Each wall is flat, endless, passes through zero and stands at right angles to its row. A trip goes straight from one point to another. List the walls that it crosses, first one first.

Walls:
(1): [ -4 -15 -37]
(2): [43 23 -1]
(3): [-3 17  4]
(4): [ 41  -9 -25]
(5): [-17  -1  21]
(6): [-7 27 -2]
Trips:
[ 15 -11  -2] to [15 15 24] => 1, 3, 5, 6, 4
[-13  40 -43] to [-18   6  15] => 4, 2, 5, 1
[ 4 -1 -2] to [ 24 -31   9] => none
[13 -8 17] to [-16 -22  27] => 4, 2
[  3  16 -21] to [ -1 -29   2] => 3, 6, 2, 5
[-34  21  25] to [  4  14 -13] => 2, 5, 1, 4

Walls:
(1): [ -9 -27 -19  19   1   3]
(2): [ -8   3  36  -1 -23  19]
(3): [  3 -20  20  26  -8  12]
(4): [-24 -14  16  -9  29  26]
(5): [-26  -8  -3  29   4 -10]
(6): [-19 -12 -12 -18 -15 -21]
Trips:
[-22   2  -5 -11  29  -3] to [ -2 -26  -7  10 -19   8] => 3, 2, 4
[ 12   8  14  -7 -15  -1] to [ 23 -10  -5 -25 -32 -12] => 6, 3
[ -6  -7  12 -23 -19  -7] to [ -9  13 -13  -1  -5 -23] => 2, 5
[  1  22   5  21 -31  14] to [ -3   0   7  21  -5 -23] => 1, 6, 2
[ 14   4 -15 -20  10  17] to [-37  32 -26  -3 -29   3] => 6, 4, 5, 2
[ 13 -14 -27  10  -9 -37] to [ 46  36 -24   5   3 -11] => 5, 1, 6
[-10  22  22  -1   6  35] to [ -4 -17   3 -29 -41 -39] => 6, 3, 4

Walls:
(1): [ 14  30  10 -27 -18 -17 -29  16 -24]
(2): [  2 -21  -3 -25  12 -15 -42  26 -29]
(3): [-15  20   9   2  18  34   8  -8  44]
(4): [-15  23   0  10 -38  12   8 -52  30]
(5): [  8  -6   4 -13  10  -9  60   4 -32]
(6): [  4 -13 -40  11  -4   9 -31 -28  25]
Trips:
[-13  16 -26   6 -14  26  41   3  13] to [ 10  22   2 -43   7   8  -7 -15  -9] => 6, 1, 2
[  5  21  21 -41 -13  24  56  32 -23] to [  5  37  -1   9   3  30 -24  -2  -1] => 4, 5, 6
[-22  45 -35   6  31  13  12  12  21] to [-42 -51   9  10 -19  -3  11 -23 -14] => 5, 3
[-24   0  -3 -22   1  19  -7  23  -1] to [  9 -13  10   7 -11   4 -13  24  -1] => 3
[  0  11  26 -13  36  18  28  27  41] to [ -2   7 -40 -16 -25   2  38  18 -27] => 3, 1
[ 19  41  21  14 -29  10 -42  17  20] to [-32  -6  11  -5  14 -14   1  29  29] => 2, 6, 4, 1
[-20  29 -14  24 -27  13   1 -15  28] to [  7  19   9 -56   3  -7  22  20   9] => 1, 6, 5, 4, 2

Walls:
(1): [-17  15  26  -1  42  -5  28  -5 -15  11 -10 -24]
(2): [ -4  16  15  -6  -3 -25 -32 -16  26  11   6   1]
(3): [ -3  16   9  37 -39   0   5  12  18 -13 -17  -2]
(4): [-15  -7 -28  17  29 -24 -11  -7 -19  14  -7  -7]
(5): [ 10 -19  46 -11  18   2 -28  12  -6   1  14  13]
(6): [ 12  29  -7  -2   3   2 -59 -13 -27 -14  -4  20]
Trips:
[-18 -30 -21  16 -22   0 -11  -9  -7  35 -19 -32] to [-11  28 -16 -14  10  27   1  58 -40  20   2 -26] => 1, 3, 6
[-18  -9 -18  -2 -26 -32 -39  15  24  17 -21  -1] to [-13  16 -14  10   4 -21 -23  -8  -9  13  -6  26] => 3
[-20   0 -41   5   4 -43   5  19 -10 -15  -3 -18] to [-20 -33  18  13  19  -6   2  12  -1  11   4  11] => 3, 5
[ -8 -17  -6 -10 -26  -3  -4 -31 -30  23  -5  -7] to [ -5  30  37 -10 -22  11  30 -19 -32 -17 -13  25] => 1, 4, 3, 5
[ 20  28   9 -14  15 -33  -8 -24   2 -15  10  -4] to [  6  -4 -22 -33   2 -22   8 -22  34  -6 -34 -13] => 5, 6, 1

Walls:
(1): [  1 -24  -4  18   4 -11   1 -33  -1  -5 -29  -7  -2 -25  -3  18 -19  -3]
(2): [ -6 -23  -9 -11   3  29  10 -18 -16   6  -3   9  -6 -18   5   3 -28  12]
(3): [  3  29  -5  10   9 -18  -8   9   2   8  35 -17  -2   6   1  -4  -5 -11]
(4): [  0  -7 -18 -20  -7  10 -40  20   4  26  -7  -5 -44 -36  34  -9  19 -26]
(5): [-37  12   4 -25 -33  -3   5  -6 -11 -28  29  -7   5 -16  -9  -4   4  10]
(6): [-21   8 -60   2   0  -1  22  26  15   6  10   3  -9   3   7  -9 -37 -27]
(7): [-28  -4   3   2 -13 -24   7  30  11  24  -3   4   0  33  42 -10  -3  11]
Trips:
[ 15 -11   7  -8   1   2   1 -22  -2  19   4  -3   6  28 -13  -2  31 -21] to [  2  38 -18  29  14 -11  16 -16 -20 -10  -6  -6   7 -22 -23 -12  28 -29] => 3, 1, 6, 5
[  9 -27  15   5 -22 -24 -26   6  12 -19  36 -43  11  25  -3  29  11 -13] to [ -6   6 -10   7   5  12  10 -27 -22   0   5  -4  31  -7 -20 -19  -3 -10] => 7, 1, 2, 6
[-10  19 -34  -4 -13 -15 -32   3  -4  18   3  10 -15  24  21   2  15 -26] to [-14  -3 -38 -23 -22  -5  17  -7   6 -11  11   4  -4   9  11 -32  -9  -6] => 5, 2
[-14 -31   7  19  -7 -34   9  -6  -7   6  17   8 -15  -4  -6 -27  -7   6] to [ -6  -9   8 -10 -32  -9 -12  18  14  23   9   4 -15  -9  -1   2   4 -18] => 4, 2, 1

Walls:
(1): [-15  16 -23  -2  24 -36  -9  21  19 -46  -5  -1  -8  -2  18  22  -5 -13
   8 -21  32 -16   3  -2]
(2): [-29 -14  -2  -2  15   5  13  -9   0   2  22   8  16  38 -36  20   6   4
 -10 -14  -9  -1 -12   3]
(3): [ 27  53   3   6  -2  39   1  19  27  -7 -10  17   9  34  16   1  26  21
 -25  10 -37  34  20 -20]
(4): [-15   8 -18  11 -14  22  -7  18  -1  -4  36 -14   5 -24   0  29   3   2
  13  20   6   3  29   5]
(5): [ 19 -25  -3 -18  38  33 -21  -6 -11 -14  33  -1  -1  -4  -8  -1 -27  40
  11 -15  -7   0 -26 -23]
(6): [-25 -24 -20  25 -11 -19  56   0  59  -3 -18  -6  -6  13  -1  22 -28 -31
 -19 -23   6 -30 -10  37]
(7): [-14 -17 -20   9 -11  16  36  11   5 -12   1   3   8  18   4 -41  29   8
 -24   5  19  12  11 -14]
(8): [ -6  35 -11  26  -1  -2   5   5 -13  26  -5  -9   2  18  35 -23  15  15
  -7 -23  30 -23  -3 -25]
(9): [ 15 -30  34 -16 -14  29   2   4  12  33   4  15 -12  15   4   7 -13   8
  35  16   4  -5 -14 -25]
(10): [ -2 -16 -22  11 -32  28   9  12  10  -7   6 -20 -28  24   9  11 -30  15
  24   6 -13  10 -14  10]
Trips:
[ -1  -2 -11  18 -23   5  52   5   9   8  45  26   5 -26   2  10 -14  33
   6   9 -46  -1  -6   4] to [ 14   2 -16  17  24   8  25   0   9   7 -42  -6   3 -32 -14 -12   5   5
 -16 -10 -15  16  35  -4] => 9, 2, 5, 10, 4
[ 14   5 -15  12   2  -9   4 -18   1 -13 -11   0  -2  37  52  22   5  17
  18 -10  16  14  14   2] to [ 36 -12  15  -7  -9  39  -5   5  -8  14 -41  28 -11  19  18 -28  33  44
  -7 -29   0  10 -44 -35] => 9, 6, 5, 1
[-15  29  -9   9 -10  -1 -18  19   8   6 -23   1  17 -27  11 -15  -4  26
   7  21  24  16 -31  31] to [-16 -10  24  -1  20 -19   3  -8   5 -15  -9 -17  23  39   2 -14   6   7
  35  19   3 -30 -26  17] => 3, 4, 6, 9, 2, 5

Walls:
(1): [ 13  24  -9 -18   3 -14 -32  -3  15 -17  -1   0  -3  35 -48 -20  26  -7
  -3   0  -2   6 -17 -24  -2   3  13  -6  13  16 -15  -1   7 -21  23  21
   1  17 -27  -6 -30  25   1 -13   5   2  50  37]
(2): [ 35  20  21 -17 -13 -18  -1  12  39  21   4  21  -2  -9  20  15 -23   7
   3 -13   2   6  -9  14  -8   6  29  33   8   3   6  28   4 -33  28 -22
 -11   4  23  14 -34  -8  34  -1  39 -36   5   5]
(3): [ 17  22  14 -22  17  24  14 -41  29 -18  27  29 -11  26 -29   3 -13  22
 -19  -5   0   9   7  20   0   0  22  11   1  10  -4  18   0   2 -16   5
 -37  24  -7  10  -5  -3  24 -14   5 -36   6 -51]
(4): [ 25   4 -36 -12   5   0   2   2 -17  14 -20  13  18 -27 -11  -6  13  14
 -16 -17  -8  -8  24 -31  29  27 -30  -1  -3 -22  -2 -14 -23 -11  -2 -14
 -16 -44  -2  25   0 -18 -39 -18 -11 -16 -18  10]
(5): [  7 -17   3 -20  -2  10  -1  11  36  -1 -18  13   9   9  24 -25  10 -14
   4  17  22   1 -13  -6   1  -4 -11  10   0 -16  14  -2   1   7 -11   7
  -6 -13  10 -13  -7   1  18 -43 -11 -22 -29  -4]
(6): [  1  33 -20  25 -27  -8   1 -10 -35 -11  13   0  -5  12 -16   4 -24  -7
  11   8  27  18 -13 -17 -28  23   3  22  -1 -28   5 -27 -17  -9   3  17
  10   6 -12   6  19 -27 -23   0  -9  36  18   3]
(7): [  0  36 -14  31 -14   2 -17  20  -9 -12  17   6   4   0 -10  23   8  14
 -19  19  17  -9   7  14  18 -34   3 -18  -4  17 -13 -18 -31  22   8 -33
 -13  -3  26 -25 -11  -6   3 -11   6   2  18  32]
(8): [ 24 -14   7  20  20  35 -11  -4  -6  13  22   3  26 -15   4  14   7 -19
 -26  -9  -3 -13   4  11  17 -22 -22   3  -7  -5 -20  20  14  -1 -22   0
   5 -23 -16  -3  -3 -12 -18  29 -17  15  32  -2]
(9): [ -2  11  -9  21  -4  12 -22 -15   8 -10  23  12  25  -4 -13   0  19  18
   9  -9 -14  25  29  18  10  19 -37   3   4 -24   5   5 -15  -3  15 -24
  -8 -29   5  -3  17 -11  12   7 -10  54  18   4]
(10): [ -5 -15  13  20   1  31  11  15 -20   8  -3   0 -23  38 -11 -11  -1  20
 -11   8   3   9 -39   3 -11 -18  13 -35  19 -10   5  -4   4   2 -23   5
 -17  19   4 -11 -28 -10  -4  -5  17   0  -4  17]
(11): [-10  -4  26   8 -18 -20  32  -1  -1  37  18 -10 -17 -48   0  14 -18 -18
  22  -8   6  16   9 -19 -10  -1  -1   3 -16  -1  18  -7 -11  20  29 -42
  19  -5   8  -3 -23   7  39   4 -15 -48   6  14]
Trips:
[  0  26  11  17   9 -16 -11  32 -24  24   4 -20   6 -21   1 -15  18   9
  21  -6  11   3   6  34 -10   0   4  15 -16   2  -6  -1   3   4   7   6
  31  32   6   6  -3 -30  14  37 -12  22   5  30] to [  5  21 -16   1  26 -12 -10  11  14  13  17  -2  21  36  20  10  -4 -14
 -42  -5   2 -18 -48  -1  -2  10 -25   4 -17 -19   0 -34  22 -26  10 -18
  30   1  -1  15  -8  13 -22 -51   0  16  -7  -2] => 1, 11, 4, 5, 9, 10
[ 45 -15  -1   0  21 -39 -18 -23  17 -24 -12 -24  -3  -6  -6  28  29  -9
   4 -29  11   1   4   1 -29 -28  -5  16  39  -5  -2  18  -9 -10   7  -8
  15  -8 -32 -23   3   0 -11  -9   6   9  -6 -15] to [-11   1   3  35   6  -6  35 -29   8  -9  -3   0 -25   1   6 -20  -7   5
 -16   3  34  32  -5 -15  33 -42   0  -6   9  -1  -1  18  -1  35 -11 -22
 -21  -3  23  -4 -39  -2  17  17   2  -9  12  -3] => 3, 5, 11, 7, 10, 9, 1
[-16   1  24  11 -18   3 -24  24   7  32 -22  14  -2  60   6 -26  23  -3
  -9 -22 -22  14  28  10  26   9  -2  -5  25 -48 -14 -10 -37   1  -1  -3
   7  10   9 -21  -6  -8 -14  -6  -4  18  21 -12] to [-28  25   6 -22  -8  -7 -20 -21  24 -14  -5   6 -32   9 -19  18  16 -32
   7  -4 -16  10   5   4  17 -15 -24  23 -15   2  -8   6  -8  13   5 -22
   2 -24  -1  17   1 -28   7  -7   7 -22  16  44] => 8, 2, 6, 10, 11, 3
